Every row gives one point. The window is the flat piece filled in between its corners: a triangle in 3 columns, a solid with four corners in 4, and so on. A path goes straight from each point to the next, and from the last back to the first. List the points from which the path goes on through the window.

Window:
[[ 73   6 -10]
 [-11 -54  -5]
 [-36 -11  -7]]
Path:
(1): [-15 -40 -25]
(2): [-25 -22  23]
(3): [-36 -22   8]
(4): [-42 -27 -20]
(5): [-17 -44 -52]
(6): [ -4 -33  10]
(7): [61  3 25]
(8): [ 60  -5 -60]
(9): [ 22 -27 -26]
(10): [ 22 -26  12]
(11): [54 -7 17]
(12): [ 55   0 -43]
Through the window after points: 1, 5, 7, 9, 11

Window, 6 rows:
[[ 46 -36 -50  79 -68 -59]
 [-46  25  35  19 -58 -12]
 [-19  17 -13  77  31  -7]
 [-11  -9   1 -38  48   8]
 [ 59   7   9 -29  58   3]
 [-32  78 -39 -41 -39 -24]]
Path:
(1): [-10  -7  39  19  18 -37]
(2): [ 9 -6 19 11  5 20]
(3): [ 23  23 -25 -28   0  40]
(4): [ 16  11  24 -18  62 -73]
(5): [-26  32  12  10 -21 -38]
(6): [-24  26 -10  19 -40  22]
(7): [ 12   9 -24  -2   8  12]
(8): [  9  25 -18  -8  25 -38]
(9): [ 28  17  10 -27  42 -51]
(10): [ 46   5 -18  -2  12  40]
(11): [  6   7 -18  45 -49  12]
(12): [ -8  -2  -6  34 -28 -79]
Through the window after points: 3, 5, 9, 11

Window, 8 rows:
[[-20  27 -19  11   3  54  15  13]
 [ 55 -55 -35  95  12 -37 -45 -22]
 [ -3   7 -27 -36 -18  18 -10  -8]
 [-26  44  31  48  46  -4 -65  -8]
 [ 15 -18 -17 -36 -22  -8  64  -1]
 [-22  24 -38  39  87  -1 -48  11]
 [-42 -28  -6 -21 -27  10  19   2]
 [ -2   4 -24  37 -23 -47 -23  15]]
Path:
(1): [-18  16 -42   3 -10  -2  30 -38]
(2): [ 4 -9 -7  2 -8  3 10 24]
(3): [-14  10   8  24  32  -1 -47  21]
(4): [-21  53   0  43  40  -7 -21 -47]
(5): [-31  22 -26   6  -3   5   0 -44]
(6): [  7 -10  11 -12   4  19 -32  53]
(7): [-16  17  18  18  29  -2 -55  26]
(8): [-18  37  -6  44  33  -3 -33 -33]
(9): [-40  10 -24   0  -1  10  14 -25]
(10): [-12   1  11 -24   0  24 -23  47]
(11): [  5  16  22  13  30  10 -46  64]
(12): [-25  24  -6  55  23  -2 -17 -28]
Through the window after points: 1, 3, 5, 7

Window, 11 rows:
[[ 44 -29 -37  54  23 -20  29 -35  -4 -64  36]
 [ 37  -7  38 -52   0 -47  38 -19  52   5  26]
 [-12  -7  57  73  12  35  14  11 -71  24 -19]
 [-14  40  60 -40 -56 -26 -25  63  66  12   7]
 [ 28  -8 -17  23 -27  12  17 -44 -21   2  32]
 [-12 -88 -20  34  20 -44  -6  21  -7 -22  18]
 [ 62  19 -32 -30  41  55 -14 -10  46  -3  31]
 [-42 -12   2   7   8  52  70  10   7 -48  18]
 [ 57  -7 -26  16 -21  14  32  55 -34 -21  24]
 [ 17  35 -42 -42  26 -54  82 -11 -35 -21 -10]
 [-38 -25 -13  63  -8 -79  49  34  13  30   4]]
Path:
(1): [ -7  48  13 -24  14 -18  41   2  -4 -20  75]
(2): [ 43 -20  -7 -10 -13   8  41 -12  30   4 -43]
(3): [ 27 -32 -10  37 -31 -21  40   5  18  -2 -59]
(4): [-35  -1  11  39  21 -35  28  22 -19  23  51]
(5): [ 14 -16  -4  33  39 -26  24   7 -32  -5  78]
(6): [ 18 -22 -13  38   3   8  37  -5 -21 -11  -9]
(7): [ 30  -5  -8   9  -6   8   8   2  24 -14  -8]
(8): [ -3  19  21   3  38  -1  13  13 -11  -8  86]
Through the window after points: 3, 7

Window (14 x 14):
[[ 72  31  10 -42 -37  83  43  26  41 -55  29 -37 -10  12]
 [ 16  15  63  16 -18  -8   1  12  -5  65  15  23 -17 -13]
 [-36  59  -4  54 -29 -18 -43 -26 -62 -31 -20  23 -16  15]
 [ 52 -62 -45 -26  11  -3 -30  -1  27  41 -28  25  39 -29]
 [ 60  25  23  17 -26  17  83   0   7  32 -49 -10  18  -6]
 [-87  16 -11  15 -49  74  12 -41  16  24 -26 -44 -10  -9]
 [-24  -9  54  14  59 -49  27 -23 -37 -31 -32  61   7   4]
 [ 12 -39 -40   7 -44  -8 -46 -12  60  -2  30  70 -30  31]
 [-36   4  12 -31  21  21  36  24  58  59 -32  24  46  -5]
 [ 46  -6 -15  57  17 -15 -28  41 -17 -38  11 -21 -46  42]
 [-40 -44 -31  42 -62   9  27  -9  -8   8  36  60  59  42]
 [ -4   9  26  71  25  38 -73 -23 -10 -57 -42  -1  26  13]
 [-46  21 -34  30  54  72  23 -59  26 -22   7 -40  58  42]
 [ 14  17 -21  13 -25  -4 -13 -32  21 -24 -39 -95  25   7]]
Path:
(1): [ -2  15  -5  22  -6  23  20  -8  25  -5   7 -14  16 -14]
(2): [  5  20 -12  38  -4  10  36  11  44 -30  26   2 -13 -53]
(3): [ 14  24  14 -14 -32  42 -10 -10 -15 -11 -17 -15   5  44]
(4): [-10  19  -4  -1 -23  14   4 -18 -39  10 -34  17  -5  55]
(5): [ -6  12   6  69  -4  -7 -16  -4  36 -30  12  -4   1 -57]
(6): [ 18  -3 -30  46 -14  -1  40  18  14 -57   6   2  17 -57]
(7): [  0 -16  16 -22  12  25  -8 -20  23  37 -18  -4  24  57]
(8): [  0 -31   6 -30  -6  35 -30 -26 -16  30 -34  -4  22  60]
(9): [  7  21 -24  36   4   1  12  -1  52 -15 -11 -14   6 -51]
(10): [-11  29 -19  69 -24   7 -19 -20 -15 -42  -7  11   6 -51]
(11): [-25  14  22  -5 -11   9 -17  -9 -22  24 -20   1 -11  85]
(12): [  1   6  16  -8 -11  42  -1  -5  -1   8  -7   5   1  45]
Through the window after points: 2, 4, 10, 12

Window, 14 rows:
[[-59  20   1 -21 -15 -34 -45  13  20   3 -34  13  45  30]
 [ 42  20  13 -25  19 -13 -10  -1 -35  10 -16 -56  67   6]
 [ 17  31  -4  61  22  -7   2  19  36   8  30  -2  12 -13]
 [ 19  -2 -29  13  45 -68  -2  12   3  62  17 -28   0  16]
 [-10 -11 -42 -24  20   2  27 -95 -42 -31  23  48 -10  29]
 [-15 -59  34 -10   9  25 -18 -20   1   2 -45   1  44 -12]
 [-30   0  28 -24  -6  35 -23 -38 -57 -14 -44 -25 -14  -5]
 [-44 -24 -78 -53  26 -52  50 -12  15  19   4 -10   5 -15]
 [ -1 -74   7  44 -14  19  83  -7 -24 -23  25  -3  38  36]
 [-18  -8 -43  20  -1  20  32  21  -8  29  48  20  49  22]
 [  8  28  38  16 -10  -9  12  13 -27  26  -6  42  21 -18]
 [  3   1 -29  26 -71  47 -57 -23  -8 -29 -64  -1  10 -21]
 [ 59   1  41  16  -3 -18 -20   3  59  34  56   1 -24  -8]
 [-25  40 -19  16 -29   3  60 -56  -3  63  21   7  81 -14]]
Path:
(1): [-30 -32 -13  11  -4  -5 -15 -22 -16  -1  43  -8  39 -32]
(2): [-31 -26  -3  25 -16 -30 -19 -17 -44  11  53  23  33 -43]
(3): [ 15  13 -33   8  13  24  37  21  31  28   0  -7  26  49]
(4): [ 27  20   4 -18  -7   4  36   5  39  28 -58 -36   3  47]
(5): [-15 -19  -2  33  -4 -21 -44  -7 -14  13  67  21  33 -57]
(6): [-26  -9   4   6 -11 -17 -12  -1 -27   2  14 -10  24 -26]
(7): [ 16  12   2  -8  18   7  33 -24   1  35 -30  25  13  22]
(8): [-13   1 -15  -2  -5   2  33  -2  21  37  -3 -10  29  17]
(9): [-10  -2 -11  16   7 -45 -19  12 -23  -2  12 -17  42 -61]
(10): [-26 -29   0   5 -16 -19  -2 -28 -36 -14  22 -10  28 -21]
(11): [ 13  13 -35  -7  28  21  17 -17  49  34 -20   3  21  44]
(12): [ 20  33   0 -18  10   6  40 -18   0  18 -43   7 -18  43]
Through the window after points: 2, 6, 12
